Rows are points. To make a cloud, some directions were put in groups of two or more. Within a group, all points are equally far from the middle, so they leave a hole (a ring in 2 directions, a hollow ball in 3). The other directions are filled evenly. Then the cloud was stretched, turned, moved and blurred a little. How many holes are there, and how many directions does each take, smallest first?

Cloud (14 x 2):
[[-36  23]
 [-34 -44]
 [ 39  34]
 [ 19  28]
 [-31  33]
 [-28 -34]
 [-24  45]
 [-34 -22]
 [ -4 -36]
 [ 38  21]
 [ 45 -40]
 [  8   8]
 [ 14  -7]
 [-36 -16]]
Holes: 0

Cloud (20 x 3):
[[-30  14 -21]
 [-37  -9 -16]
 [  8 -16 -50]
 [ -2   3 -59]
 [ -4 -15  35]
 [-11   6  43]
 [-32 -15 -57]
 [ 10  10  60]
 [-25   5 -55]
 [-11 -25  12]
 [ 31  -1  49]
 [ 34  28  53]
 [ 13 -21  22]
 [-37 -11 -18]
 [-10 -26 -55]
 [ 40   1  17]
 [ 35  28  50]
 [ -5 -30 -41]
 [-21   2  28]
 [-13 -25 -56]]
Holes: 1 (3)

Cloud, 28 rows:
[[ 18 -50   1 -26]
 [-16  18 -35 -28]
 [-13 -52  35  -3]
 [ 19   1  54  32]
 [-20  14  25   9]
 [-18  17  29  -3]
 [-11  -7  36 -12]
 [ 27  20  12  43]
 [-28 -27 -42 -49]
 [-20 -51 -21   9]
 [ 45  26  33   6]
 [-10  14 -34 -32]
 [ 34 -31  12  -1]
 [-25  20  -7  12]
 [ -6  13  20 -21]
 [ 34 -22  35  10]
 [ 15 -33 -30  11]
 [-51 -46 -30 -23]
 [ 54  28  24  30]
 [  8 -60   0 -35]
 [-22 -16 -45 -43]
 [ 21 -22  40  -5]
 [ -6   3   3  29]
 [-31   9   1  -2]
 [ 12 -44 -32   8]
 [-16 -15 -21  17]
 [-20   8  29   6]
 [ 50  19  20  19]]
Holes: 1 (3)
